Each row is a point. Each copy is the shape, with its points in the same order, turned, moved and blurred by noise. Some copies are also mirrored. Which?

Shape (6 x 3):
[[  9  28  22]
 [ 11   0 -25]
 [ 31  39  10]
 [  7   6  18]
 [-32 -17  -3]
 [  7 -20 -15]]
Copy 1 (6 x 3):
[[  3  -7 -49]
 [ 21  26 -12]
 [ 30  -2 -60]
 [  6 -10 -22]
 [-30  16   5]
 [ 20  18   2]]
Copy 1 is: mirrored
Copy 2 (6 x 3):
[[ 26  13   9]
 [-30  20  12]
 [ 24  33  33]
 [  8  -5  12]
 [-10 -14 -25]
 [-30  -2   1]]
Copy 2 is: mirrored
Copy 3 (6 x 3):
[[ -6  11  39]
 [ 25  -8  -2]
 [ 14  16  50]
 [ -8  11  17]
 [-23 -21 -17]
 [ 12   3 -18]]
Copy 3 is: mirrored
Copy 4 (6 x 3):
[[ -4 -35  37]
 [ 16  10  12]
 [ 22 -34  45]
 [ -5 -28  14]
 [-35   9  -3]
 [  4   5  -8]]
Copy 4 is: only turned

Shape (9 x 4):
[[ 24 -21 -10  38]
 [ 25  40  16 -26]
 [  1 -14  -5  -2]
 [-17   8  -3  -2]
 [-16  -2 -10 -20]
 [-11  35 -12   8]
 [-18 -26  49  -3]
 [-16 -11   0 -25]
 [-19 -28  -2 -11]]
Copy 1 (9 x 4):
[[ -8 -45 -31  18]
 [ 23 -15  46  -5]
 [  0 -16 -16 -17]
 [  8   9  -7  -9]
 [ 14   2 -11 -29]
 [ 27  10  -2  16]
 [-51   7   2 -20]
 [  2   2  -7 -36]
 [-11  -5 -27 -34]]
Copy 1 is: only turned
Copy 2 (9 x 4):
[[ 46  -7  17  15]
 [-21  23 -35  21]
 [ 14  -3   3 -13]
 [-17   1  15  -6]
 [-13   6  10 -26]
 [-19  22  22  18]
 [-13 -56 -12  -7]
 [-15 -11   1 -31]
 [ -4 -18  11 -29]]
Copy 2 is: mirrored
Copy 3 (9 x 4):
[[ 26 -27  -5  -8]
 [-60  -7  17 -34]
 [ -1  15  13  -2]
 [-14  19  -7   1]
 [-12  26  16  -3]
 [-27  11 -27  -3]
 [-15  -3  38  40]
 [-12  29  22   4]
 [  5  20  24   7]]
Copy 3 is: mirrored

Shape (14 x 8):
[[ -4 -53 -18 -32 -12  14  -4  25]
 [ -1 -53  11 -37  11  29 -25   1]
 [ -6 -26  -6 -16   4  18 -27 -16]
 [  1  -1  -2 -12  11 -17  -2  17]
 [ 29   6  10 -29   7 -44   2  16]
 [-12 -40  12 -26  10  -3 -33  -7]
 [ 10  13  34   3  -8 -25 -18  11]
 [ -5 -44  -7  -3  24  16 -13  27]
 [ -6  24  12   3  -1 -28  32   0]
 [ 23  -7   2  -6  17 -20 -12  13]
 [ 16  -3  20   1 -20 -26 -16  16]
 [ 35  35   9  14  -5   1  33  -7]
 [ 20  36 -17  14 -11 -28   5  -5]
 [ 30   8   8  29  -6 -41  28 -20]]
Copy 1 (14 x 8):
[[-13 -41  18 -13 -14   2  40 -30]
 [ 25 -26  41 -19 -19  -4  47 -10]
 [ 31 -19  16 -29 -10 -11  17  -9]
 [ 16 -17  -4  21   8 -23  13 -13]
 [ 13 -10  -7  49 -11 -51  16 -26]
 [ 25 -22  45  -9  -5 -21  17  -9]
 [  3  20   3  31  -7 -42   1   8]
 [ 13 -45  16  -1   0   2  33  12]
 [ 15  11 -21  48   3  -6 -16 -24]
 [ 21 -22  -3  24 -11 -37  15  -2]
 [ -9   4   6  24 -19 -40   4  -1]
 [ 27  19 -52  34 -32 -12  -2  -9]
 [ 15   2 -46  20  -9 -38 -25 -14]
 [ 19  -1 -23  47 -41 -21 -38  -8]]
Copy 1 is: only turned
Copy 2 (14 x 8):
[[-11   0 -41   7  17   5  28  34]
 [-18 -20 -30  12  -6  36  31  11]
 [-19 -14   5  -3   1  13  27  -4]
 [ 25   1  -7  -3  23   7 -10   0]
 [ 51  -4 -34 -11  22  -3 -26 -10]
 [  4 -32 -13  -8   2  27  16  16]
 [ 26 -22  -2   5   0 -12 -41   1]
 [ -4  -4  -6  32  29  31  16  15]
 [ 51  21  16   1   5 -25 -15  -2]
 [ 20 -12 -16   5  30  10 -13 -15]
 [ 18 -21 -17   0  16 -22 -29   8]
 [ 32  28   8  24  -1 -39 -28 -39]
 [ 28  14  17  -7  33 -34 -24 -31]
 [ 54 -13  14  14  14 -50  -7 -26]]
Copy 2 is: only turned
Copy 3 (14 x 8):
[[ 38 -49 -11  -9 -40   2  -4   5]
 [ 54 -49   5 -18  -4   8 -15 -19]
 [ 21 -30  -3  -3   2  -1 -15 -29]
 [  6 -12  -2 -18   0 -21   2  19]
 [ 12   8  24 -28 -10 -41 -10  33]
 [ 31 -48  16  -5   9 -14 -12 -14]
 [  3   0  18   6  20 -19 -27  35]
 [ 45 -40 -29  -7   4  -9   8   3]
 [-18  18  15   0   1  -5  19  31]
 [ 24  -1  -1 -13   5 -34 -10  15]
 [  9  -6  12  11   0 -23 -28  32]
 [  1  56  -2   1  -2   4  -2  21]
 [-25  33  -8   6  -7 -28 -10  13]
 [  4  45  17  30  -3 -30  12  18]]
Copy 3 is: only turned
Copy 4 (14 x 8):
[[ -3 -60  -5 -45 -13  -5  -9 -15]
 [-23 -39  40 -44 -28  14 -12  -9]
 [-10  -3  14 -34 -23  14 -13 -15]
 [ -3  -8   8  -8  23 -10  12  -8]
 [ 17 -13  22   8  25 -36  11 -13]
 [-18 -23  33 -24  -7  14 -10 -37]
 [ -7  -3  21  30  25   4  -1 -14]
 [-16 -41  16 -43   9  30  -7   0]
 [ -4   9 -11  15  22 -17  45  -4]
 [ 11  -6  23  -7  25  -4  -5   2]
 [  5 -18   5  24  17   1  -5 -19]
 [ 12  14  -7  22   1 -17  25  36]
 [ 22  31 -19  12  23 -11   9  -1]
 [ 41   8  -6  30   9  10  39  -5]]
Copy 4 is: only turned

Shape (15 x 11):
[[-14 -17 -24 -11 -12  11  -6   9  -2 -14  18]
 [ -5   9 -20  12  -6 -12  -4   8  -1 -13  13]
 [-12  -4 -16 -10   8   0  -1 -14 -16  17 -21]
 [-19  11   0  -3  12   8  -5   9 -48  29  -9]
 [-22  15  41  -7  -1  10  -1 -19   9   3  22]
 [ 16   7 -23 -11   8   8  -2 -11   5 -15  26]
 [-22   6  30  49  -7   8  17 -46   4 -11 -22]
 [  4   5  40  23  -7 -10  -2  -1  -9  -9 -19]
 [ -9 -26  -5  -5  28  -8  -3   4 -13 -13  21]
 [-17  10  -9  -4  -7   1  18  -1 -35   0 -24]
 [  4  11 -10   0   3  -5   3   5  -2 -12  -1]
 [-18  -4 -24  16   5  11  26  12  -3  -3 -25]
 [-12   0  13  -4  18   8  -3 -21 -13 -18  15]
 [-15  11  -5  10   0 -27   2  10  -6 -16 -23]
 [ 28  -1 -15   7  -1 -45  24  -7  -5 -16  28]]
Copy 1 (15 x 11):
[[ -8  -8  -7   3  18   2  27 -31   2 -16   6]
 [ -4   7 -15   1   3  -8  11 -26 -16  -7 -14]
 [ 16  22 -11 -17   2   6  -1 -20  23  -4  11]
 [ 23  42 -20   2 -11  -9  10  -6   7   1  39]
 [-24   2  25   8 -35 -22  10 -13  19  16   8]
 [-21   9   9  -4  28 -20  -1 -31  -2 -10  -6]
 [  6  22  22  -7 -60  -5   8 -17  33 -30 -39]
 [ 12   9  14  -7 -42  -7   2  15  -9 -15 -11]
 [  0 -10 -19  17  12 -24  -3  -9  13 -20   9]
 [ 26  28  -9 -19  -5  -7  29  -6  14  -5   1]
 [ -3  14  -5 -15   4 -12   8 -13  -5  -8 -10]
 [ -2  27 -27 -16   0  12  24  -6  19 -27 -15]
 [ -5   4   9   3 -10 -36   4 -16  19 -14   7]
 [ 13   4 -26 -25 -17  -8  10  -5  -6  -6 -17]
 [ 13   1  -2  16  29 -24  -6  -8 -14   6 -49]]
Copy 1 is: mirrored
Copy 2 (15 x 11):
[[-27  -5  18 -24  -3 -10  15  -4  15 -14   3]
 [ -6  -4  -7 -23  -6 -18   5  16   0   1   3]
 [ 10  -4  19 -25  14   5 -14 -22   8   6   8]
 [ 11   7  37 -12  12  22 -17  12  25  31  12]
 [ -6 -42  13  28   8  29   7  12  -3  -8  -2]
 [ -7   2  -6 -17 -10   5  19  -1 -12 -25  24]
 [ -6 -35   1   4  16   8 -41 -10 -44   8 -34]
 [ 15  -8   9  29   7  -8  -9  -3 -17  17 -22]
 [ -9  13  -2 -10  33   0  18   0  11  -9   4]
 [ 17   0  36 -26   1   5  -9  -1   0  17 -14]
 [ 10   3   4 -12 -11  -6   6   2  -1  -5  -4]
 [ -5  13   4 -31  -7   4 -21 -14  12   8 -30]
 [ -6  -6  12   1  20  18   4   7  -7 -17   2]
 [ 23  -5   5 -14   4 -24  -9   6   7   5 -25]
 [ 12  -3 -25 -24   4 -17  42   0 -26  11   7]]
Copy 2 is: mirrored

Shape (17 x 12):
[[-17   6  16  31  -5   0 -30 -12 -27 -20  -9  -9]
 [-29   9  22   2 -17  -8  -1 -19   5 -14  -4   5]
 [ -1  13   8  -4 -18   2  -4  10 -19  23 -16 -11]
 [-11   6  31 -24  29   3 -14 -49  30  30 -14  11]
 [-32 -12  22 -22  10  27   6 -12  -3  23   7  -5]
 [  2 -26 -14  -1   1 -15  13  28  -9  -3  -9 -35]
 [-27   3 -13  11  24 -13  27 -22  -7  19  14  11]
 [ 29  -4 -12 -12  -8  24  10 -30  -3  17   0  -5]
 [-33 -15 -17  10   6  11  19  37  28  31 -29 -27]
 [ 17  19  -9   7 -31   3 -27   7  -8 -16 -15 -39]
 [ -5  -3  16  51   6   9 -36  22  31   3  -6  15]
 [ 15 -11 -22  43  -6  22  21  -9  -3  -3  -4  -9]
 [ 11  26  46  -7 -18  -3  27 -26  -1 -12   3  -8]
 [ 37 -24   8  17 -39 -20   7   2 -26  16 -17  21]
 [ 10  -8 -28  24  11   0  47   4 -31 -19 -28  15]
 [ -7 -36 -18   0  15 -10   6 -37   9  32 -13 -20]
 [ -4 -33 -18 -26 -10   2 -15  21  16   6 -22 -18]]
Copy 1 (17 x 12):
[[-12   6   8 -21   8  22   5 -26  19 -36 -20 -37]
 [  8  25   7 -16  10  27  19   6  -1 -18 -17 -16]
 [ -6   0 -10  15 -12   0  18   2  21 -21 -26  -5]
 [ 15  35 -35 -14  15  16 -29  56  13 -18 -23 -28]
 [-19  25 -16  -4  38  -6   4  31  15  -9 -17   0]
 [-30 -10 -24  -1 -13   3   7 -19   1 -12  24  16]
 [ 12  10  13 -11  20   3 -20  21  17 -36  13  19]
 [-26  22   3  38  -9   7 -22  28   8 -16  -1 -16]
 [  3  -1 -37   0   2 -18  32   8  37   3  42   4]
 [-31 -17  -2  16 -30  33  25 -10  11 -17  -8 -37]
 [ 10  -2   2 -39 -10 -18   2  -9  24   7   7 -59]
 [-19  22  25  14 -12  -1 -11 -11  31 -14  33 -19]
 [-12  44  17  -8 -22  40   4  16   9  -3 -34   6]
 [ -1  27   7  23 -44 -23 -10 -26 -13 -28 -16 -10]
 [  6  15  15  27  -1  13 -28 -42  24 -14  26  20]
 [-13  25 -34   4   3  -2 -19  26   5 -49  29  -8]
 [-14  -7 -43  18   1  -4  15   1 -16  -2  18 -17]]
Copy 1 is: mirrored
Copy 2 (17 x 12):
[[  2 -15  24  23 -26  -8  -7  17   4 -22  -4  42]
 [ -3 -22   5   0 -22 -19  -2   1  18 -14  22  10]
 [  7 -26  20  -8  17   4   9  -8   7  -9 -13  25]
 [-13 -20 -39   5   6  22  26  45  20 -10  20 -10]
 [ -7 -37 -20  10  -6  -1  18   7  33   1 -23 -10]
 [  9  16  -4  17   9  -7   0 -42  12   4 -25  25]
 [ 35  -4 -22 -16 -32   4   3  10  35   5 -13   9]
 [ 23   2   2  -1   5  19  35   3  -1 -27 -21 -16]
 [ 19  -5   6  29  23   9   8 -34  41  50  -4   7]
 [  9   0  38  22  23   5 -13 -11 -12 -35  -8  21]
 [-28   3  31  26 -32  36  -1   6   8  21  22  28]
 [ 35  15  32  20 -26  22  28 -16  11  -9 -17  10]
 [ -8 -16   5 -20  -6  -1  21 -12  31 -58  16   5]
 [ -1  15  23 -29  -6  -7  49 -21 -23  -5 -16  34]
 [ 60   2  -1   6 -37   8  33 -41   1  -9  -9  39]
 [ 23  26 -21  14  10  -8  28  26  16   8 -14   1]
 [ -6   2  -5  33  25  -6   8 -28 -15  22 -11  -3]]
Copy 2 is: mirrored
